Rows are points. The last column is the point's height on a tilted bowl or saddle (a function of degree 2), plus a little noise. Count its main directions that bend up, bend down and stay straight.

Points:
[[  5 -12  -1   0]
 [ 35  30  44  60]
 [-19  31  20   3]
 [-57  18 -35  47]
 [ -9  39 -37  53]
 [ 14 -24 -35  42]
 [ -1  -3 -17   4]
 [ 10  23  -9  15]
 [ -4  -3  26  -4]
 [ 25 -22 -31  47]
 [ 41 -13  24  44]
 [  0 -14  21  -2]
 [-22  10  16 -10]
 [ 24 -13  60  59]
 [ 11   8   5   3]]
Directions: 3 up, 0 down, 0 straight

Points, 27 rows:
[[-13   2  25  18  15]
 [-22  -5 -20  53   2]
 [-17 -12   0 -13  -9]
 [  3  14  29 -39  26]
 [-19  14  -2  37   6]
 [  8  21 -27 -14   7]
 [ -9   4   2  10   0]
 [-23   1  33 -13  19]
 [ 15 -15   6   4   1]
 [-10  12 -40 -37   3]
 [ -8  19 -51  13   8]
 [-24  12  24  18  14]
 [ 19 -45  -2   6  -6]
 [ 14  25 -13  31  24]
 [-15   4  28   3  15]
 [  5  26  19  30  31]
 [  7 -12 -30  -1 -14]
 [ 17  36  47  -7  60]
 [-60   0 -14 -23   8]
 [ 15  23 -19   1  13]
 [ 13 -39  28   6  17]
 [ 20   8   6  19  19]
 [-19  15  46   4  35]
 [-48  13 -33   0   1]
 [ -5   0 -24  -1 -10]
 [ 40  17   1 -24  23]
 [-25  22  11  18  10]]
Directions: 3 up, 0 down, 1 straight

Points, 64 rows:
[[  2  -4  33 -30 -22  -8 -32  10  38]
 [-23  16 -26  22  33  12  12  -7  56]
 [ 45 -38 -27 -11  13  -8  29  13  24]
 [  0  14  -8  -3 -35 -11   7  -8  19]
 [-12 -14  18 -11 -20   8  12 -10  26]
 [ -5   1  12  25  -2  -7   6  15  13]
 [-31  25  11  29  36  51  -3  34   2]
 [-15  11   4  -1 -19  16 -11  -6  20]
 [-13  24 -22   3  32 -15 -18   8  -8]
 [  3   7 -38  -4  21   0 -12  10  -6]
 [ -7  29  19  10  -7  -1 -14  -3  21]
 [ 21  16   8   7  10   2  26  17  29]
 [-14  -8  39 -14   5  -8  -7 -30  28]
 [ 39 -27  33  18  -1 -11  23 -37  42]
 [ 39 -21  34 -32 -42   9   0  29  34]
 [  7 -31  11  -1 -16  -2 -24   1  21]
 [-25  10  -9  11 -13   7   8 -13  21]
 [  2   0 -21   7   3   2   6 -15  15]
 [-38 -11   9 -14 -25  28 -16   2  33]
 [-11  -2   6   1   1  31 -25   5   8]
 [  0   8 -23  12  29 -16  13   9  33]
 [  0 -19  -2  13 -12  -5  10 -10  13]
 [ 25  22   1   2  29   0   6  -3  12]
 [-17 -14 -19  16  12  -9 -32 -12   9]
 [ -8  12 -60  22 -12  -2  -4 -19   0]
 [-10  13  12 -10  31 -11  28 -47  23]
 [  0 -19   3 -15  20  30  -1  -6 -15]
 [-53   6  20 -17  22  20   5   2  60]
 [-17   7  11  46   2  -7   0  38 -18]
 [-33 -19  12  14  14 -16  25  11  39]
 [ 16   9   2  24 -17   7  36   8  41]
 [ -3  43  20  -1  38 -31 -23 -17 -22]
 [-14 -10  11  33 -47 -10  -5 -51   6]
 [ -7   9  16  -1  13   8  13   6  22]
 [ 28  17  28  51   5 -28  -2  13  20]
 [ 12  24   7 -19  15 -21   6   3   8]
 [ -4   8  12   2  18  18 -28  20 -12]
 [ -3 -17   3 -17   4   0  -5 -24   0]
 [ 33   7   0 -50  16  -5  19  25 -41]
 [ 21  19  21   1 -23  20  34  10  48]
 [ 14 -29 -41  10  14   8  14 -15  13]
 [  8   4  16 -20 -32  21  -8  36 -15]
 [-18 -35  13 -15  31 -11   8  19  28]
 [ -1  -5  17 -16   3  -1  -5 -29  16]
 [-26  23  13   1  27   0 -10  16   8]
 [-28  33  17 -16  -8   6  -9   2  40]
 [-25 -15 -26  21  -5  -2  13  15  15]
 [ -1  -5  -1  -8  11 -25  12  -7  19]
 [ 46  22 -10   8  31  -3 -20  21 -34]
 [ 26  30  -7  -4  19  10  -1 -23  26]
 [-20  10  31 -11   9  18  22  26  35]
 [  5  43   8 -10 -14  10 -10  25 -18]
 [  2   1 -22  -2 -12 -16  18  10  16]
 [ 12 -16  24  39  19  28  -9 -48  -6]
 [-11  29  15 -29 -29 -11  -1  27  19]
 [  0 -24 -22   4  19 -11   2  11  21]
 [  5  -3 -16 -36  11   7  48   1  24]
 [ 14  -6   3   7  29   4   2  16   0]
 [-42   5  20 -12  17 -24   3  -7  24]
 [-13  22  27  26  -7  -9  17 -11  41]
 [ -6  41   6  24   9  -7   5 -13  38]
 [ 10  -5  -9  -7  22  38 -27 -14  -1]
 [ 20 -13  37   9 -17 -22   7  42  55]
 [-14 -27  27 -17  21   6   3 -30 -12]]
Directions: 4 up, 4 down, 0 straight

Points (71 x 9):
[[ -2   7   9  -8 -22   1 -14  -8  -7]
 [ 47  11   4   4 -27 -20 -23  14   1]
 [ 12 -17  19  19  21 -39  36 -22  22]
 [ -5   9  -3 -31  13  30  38   6  48]
 [-12 -17  -5 -14  13 -18   7 -21  18]
 [  5  10 -26  -7  13 -56  25 -32  19]
 [ 11  17  16 -45  25  11  -8 -18  45]
 [ 18  -4  -8 -20 -19  -2   8 -27   6]
 [ -1   2  37  -8  20 -46  14 -24  28]
 [  0 -11 -31   1  20   6 -16  -6  -3]
 [  7   1  11 -15  51  10  -2 -36  50]
 [ 14  -8  -7  -1  -3   1 -30  27 -10]
 [  4 -10  11  15  35  -3  -7 -26  20]
 [  8  -5 -31  20 -19  12  15  15  -5]
 [ 11 -48  -2  -3  18 -23   9  27 -12]
 [-12  21 -20   2   3   1 -46   0   6]
 [ 16  22   7  -2   0 -33  20  16  11]
 [  2 -11  19 -11 -26 -38 -32   9  21]
 [-12   6   2 -13  13  38  16  10  18]
 [ -7   4   7 -13   8  -3 -13  23  -5]
 [  2 -32   9  58 -15  15  -8  28   6]
 [-11  -9 -16  31  49  -7  29 -30  43]
 [-22   6  29  22  36  24   5  35  30]
 [-12   9  16  -2 -15  41 -11 -13 -24]
 [ 25  23  -3   6 -22 -31   9  25  11]
 [-15 -20  31  38  -9  23  -5  24  -3]
 [ 12   2  -8  17  -9 -15  -1  23  -8]
 [ 21  40  11  11 -30   5  24 -52 -12]
 [-21  -2  22 -48  11 -30   1   6  46]
 [  6   2 -24  -3   7  -1  -6 -37   4]
 [  4  28  27  39   3 -29  -3  -5  13]
 [ -9   4 -27  38   9 -20 -15  10  19]
 [-42  12 -13  -5  17  -8 -24 -36 -21]
 [ -1   8 -34  42 -11   9 -31  21  36]
 [ -4  26  13 -15  -8 -11   7  -4  17]
 [-11 -12   3  22 -12  11 -41  -1   0]
 [-29   3  17  -3  38  -2  30 -12  53]
 [-16 -14  -6 -21  -5 -30   9  11  26]
 [-34  17  -4 -30 -18  -3  -7 -17   4]
 [  3 -24   9   1  -7  13  -7 -31   3]
 [-16 -28 -12  -6  27 -25  13  12   6]
 [-15  17  19 -19  14  -1  -6 -16  10]
 [  0  -3  52 -14 -25 -28 -15  28   4]
 [-22  11   0 -15  37 -19  18  18  15]
 [ 10 -16   1  -8  -8  10  -6  -5  -7]
 [ 20   5  -4 -20 -15  15   3 -31   1]
 [ -4  -2  35  -9  -2  14   4  41  -6]
 [ 18  21  15  -2 -37   4   4  -7 -14]
 [  4  16   3 -26 -19 -11  21 -12  27]
 [  4 -19  -3  19  -8  13  20  12  -5]
 [ 16 -27  -4  11  37  26 -10  21   6]
 [-20  17  -8  24  14 -10  -5 -30   8]
 [ -8  -1  32  29   1  21  10   2   3]
 [-14 -10  29 -13  14 -15  34 -34  60]
 [ 21  -7  23  11 -19  -7  -3 -18 -18]
 [-16 -11  17   1 -16  -7 -20  -5  -4]
 [  5 -26   8 -11 -27  33  40  20   9]
 [-33 -12  28 -18   4  17  13 -28  31]
 [ -4  21   9 -19   1 -30 -18 -27  16]
 [ 10  37  40  35   9 -14 -20 -34  12]
 [ 34 -41 -33  28 -16  26 -21   5   9]
 [ 11 -11  29 -18   8 -10   9  23   2]
 [ 49  22  26  -1  -2   0   2   1  -8]
 [  1  14 -30 -18   2  -3   6  24  -1]
 [ 38   6 -22   1  -8  19  -3   0 -10]
 [  5  18 -30  51 -21 -18  -9  10  47]
 [ 20   1  40 -21  14 -18 -32  -1  11]
 [ -2  17   2  20  21 -37  30   5  15]
 [ 21  -3  16   4  16 -28   2   1  -8]
 [ -1   4 -25   7  60 -13  10  23 -21]
 [-11  -9 -22 -18  13  -2  23  10  10]]
Directions: 4 up, 2 down, 2 straight

Points (70 x 9):
[[ 10 -24   8 -27  -2  33   3 -24 -31]
 [-13   5  11 -34  -7  14  -7   9 -11]
 [ 15  -1   4   3   4  -7 -10  16  -7]
 [ 12  25  16  18 -33 -23 -15  -5 -56]
 [ -9  20  11 -10  19   4  25   0  -6]
 [-37 -23 -18   4  -3  -7   7 -13  -9]
 [ 13   8 -23 -11   4  27  27 -16 -45]
 [-16  10  14  14  -8  15  -4  -8 -26]
 [-29  -7  -2  -1  21  11 -17 -15 -19]
 [ -1 -12 -10   6  16  12  -1 -25 -22]
 [  8 -41   9  24   3  14   3   2   0]
 [ -1 -22  -2  14  18  39  14  18 -42]
 [  3  11 -21   4  20  -4 -20  11 -36]
 [  5 -23 -12  -1 -11 -18  21  24 -19]
 [ 20  -9   3  -5  -3 -21  -6 -11  -6]
 [-10  -9   0  -5 -29  -4  11 -15  -6]
 [-25  29   0   0  19   4   4 -12 -33]
 [ 15 -16   0   5  30  23  22  -1 -19]
 [ 14  -2  21  -8  -9  -7 -20 -18  -8]
 [ -9  -9   7  10  -1 -28  -3  18  -1]
 [-39 -17   3  -4 -15  -1 -14 -13   0]
 [ 17 -28  13  -4 -10   3  14  16  -1]
 [ 20  29  -1  15   7  -9 -34   7 -58]
 [  1  26  13  13  -8   1   4  32 -40]
 [ -9  14 -15  -1  13   4 -22  14 -29]
 [ -1  31 -10   5 -12   9   9 -12 -40]
 [-32  12  21  10 -24  -1  21   7 -25]
 [  0 -14  -5 -20 -12   0   1  20  -5]
 [  3  16  11   3   7  11  -3   5 -19]
 [ 15   6 -16   6 -24   9 -13   4 -54]
 [ 25 -16   2  -8   3 -31  19   0  -2]
 [  1  10  44 -10 -12   4   7  19 -20]
 [ 15  23   7  -1 -22   7  40  11 -32]
 [  8  38 -19 -18 -27  11  14   5 -56]
 [-14 -22  13  11 -23   8 -22  -1  -5]
 [ 22   5  -6  13 -13 -17  -8  22 -43]
 [ 10 -14  27  31  15  -8  19  -4  15]
 [ 16 -14  18  -8  -2  22  -6  -4 -10]
 [  0 -13   9  26   4 -26   5  14  -2]
 [-12  18  -4   0  29 -36   5 -22 -29]
 [ 11  15  27  19  -9  -5  11 -30 -16]
 [ 15  13 -23  22  21  13   7 -23 -60]
 [  6  16  17   2   4  -3 -13  37 -22]
 [ -1 -13   9   9  -3  -3 -26 -12  -4]
 [-14 -17  14 -12   8  18 -11 -20  -6]
 [-20  11 -19   1  21 -10  -2   4 -21]
 [-29   4  13 -24 -11  16  15  13 -18]
 [-11  -2 -38 -12  26  -3  -6   2 -34]
 [-11   1   9  18  14  16   3  -9 -18]
 [ -5   6   3  10 -23  -1   0   4 -21]
 [ 16  10  -8   3  33   2 -25  11 -27]
 [-27 -13 -28 -30  24  -7  -2   4 -10]
 [  6  11  16 -17  -4   1  -7 -15 -13]
 [-25  -9  12  -1  -8   9  19  11  -4]
 [ 23  -1   4 -14 -18  19 -15 -25 -42]
 [ -6  28   6 -17  -9 -20  -6   1 -18]
 [ -6  24  -1 -29  15  26  -8 -11 -39]
 [  3  17  -1   1   7   6   1   9 -17]
 [ -3   5 -10 -19  -4  21 -24 -17 -34]
 [  0  22  28 -19  31   3  26  13  -3]
 [ 26 -31  11 -16  -6 -12  -6   2   5]
 [-14 -21   1  -9 -23 -20   0  12   0]
 [  1  25 -16  -7   9  14  -4 -20 -43]
 [-10 -60  -8  -8  13 -10   2 -18  -5]
 [ 17  -7  17 -22 -11 -15   2  37  -6]
 [ 23  -4  -9  -5   6   3  -4   7 -19]
 [-11 -12   1  -9 -28  21   9  29 -34]
 [ 20  14  -8  27 -20 -29  -1  -1 -54]
 [ 22   1  18  -6  -1 -10  22  -3   6]
 [-16  24 -15   9 -12  12  -8   6 -49]]
Directions: 0 up, 5 down, 3 straight

Points:
[[-34  12   6  11  -6   8   6  -7   4]
 [ 23  23  22 -41 -25  -1  34  11  29]
 [ 20  -9 -10  19  -2  35  -4  12 -12]
 [-17  32   1  -2 -60   7   1   0  60]
 [-25   0 -33  21  -8  -5  21  -7 -30]
 [  8 -16   9 -19 -13 -17  13  28 -14]
 [ -6  21  -2   5  11  -6 -27   2  -2]
 [ -4  -8 -21 -14  13  -9  36   7 -28]
 [ 23  -3  -9  19 -28  16  42   2   8]
 [  5   3  21  11   2  12  27 -29  47]
 [-20  13  36  19  -6  16   1  29  23]
 [  2 -13   6 -11  -3  -2  21  -7   6]
 [-12 -15  -1 -11  -2  11  -9 -25   0]
 [ 10  -6 -14 -29  -3   1  24 -25  13]
 [ 17  -4  23   5   5 -19 -37   6  23]
 [ -9  22 -26  26 -29  -8  -9   0 -14]
 [ -6  20 -18 -20  -6  25 -17  24  -7]
 [-16  21  -9  -5  -5 -16 -18  -8   1]
 [ -6 -11   6  24 -18 -13   3  -7  -4]
 [-19   9 -36   4  -9 -10  21  17 -26]
 [  3   7   3 -57  11 -23  10   3 -20]
 [-14  26   1 -14 -14   3  -4   0  20]
 [  0  -2 -16  15 -11  26 -19  10 -12]
 [-23  -2  26   1 -13  12  22  -6  22]
 [-14 -11   7  -4 -12  -2   4   6   2]
 [-19 -12  11  -5  -4  -2   3  11  -1]
 [ -7 -26 -34 -22  15 -25  24  -1 -45]
 [ -9  12   0 -12  -2   4 -19  23   1]
 [ 14 -16  -9  11 -20  22   6   5   0]
 [ 10 -19  22  -7 -12  -3  -9  13   7]
 [ -5  13   3 -12   7  27  43 -14  35]
 [  6   7  17 -40 -19   9  13 -14  31]
 [ 42  -4  -8 -16  -3  -4  23 -20  10]
 [  5   8  35 -11   2  -2  -5   2  30]
 [ 18 -38 -19   5 -12 -16  -3 -39 -21]
 [-20   1  16 -40   2   5  16 -26  15]
 [ 26   1  32   4  -5  17  11   2  26]
 [ 27 -12 -13 -19  -9   7 -14  17  -9]
 [  1  35   5  10  23  -4  30   7   4]
 [  7 -11  14 -14  17 -16 -28  -2  11]
 [-12 -14  15 -31 -18   4  33   5  -4]
 [ 25  23 -33  -3  24 -16  57 -21 -17]
 [ 24   5 -10  -2  -1   3  14  10  -5]
 [  3 -12   0 -48  -7 -10 -22  23 -15]
 [-44  10  13   3  19 -20 -11 -43   5]
 [ 33   5  -6 -47 -12 -19  23   5  -8]
 [  9 -21  -6  45   7 -15  26 -32 -15]
 [ -2  28 -30   1  38  -2   7 -33  -9]
 [ 22  16 -12   1 -29  -2  11  -9  19]
 [ -7  15  35  10  -7  16  14 -12  46]
 [ 29  10 -12  -6  -1 -17 -12  -4   1]
 [ 16 -15 -28  30   3 -14   7   2 -37]
 [  3  10  -2   1  24  17  13 -25  24]
 [ 22  29 -18  -9  -9  -2  32   2   7]
 [ 21  26 -20 -25 -12  13 -15  -5  10]
 [  7 -20  11  -1  19  20 -14  11   0]
 [ 11  14  24  16  36  26  -9   5  12]
 [-16 -19  20 -40  34  33  16   8 -21]
 [ 20  -7 -22 -14  11   2   1  -2 -13]
 [  8 -16  13   3  22   6 -21 -20  16]
 [ 15  34   8  -6  11 -18  19  31  -8]]
Directions: 3 up, 4 down, 1 straight
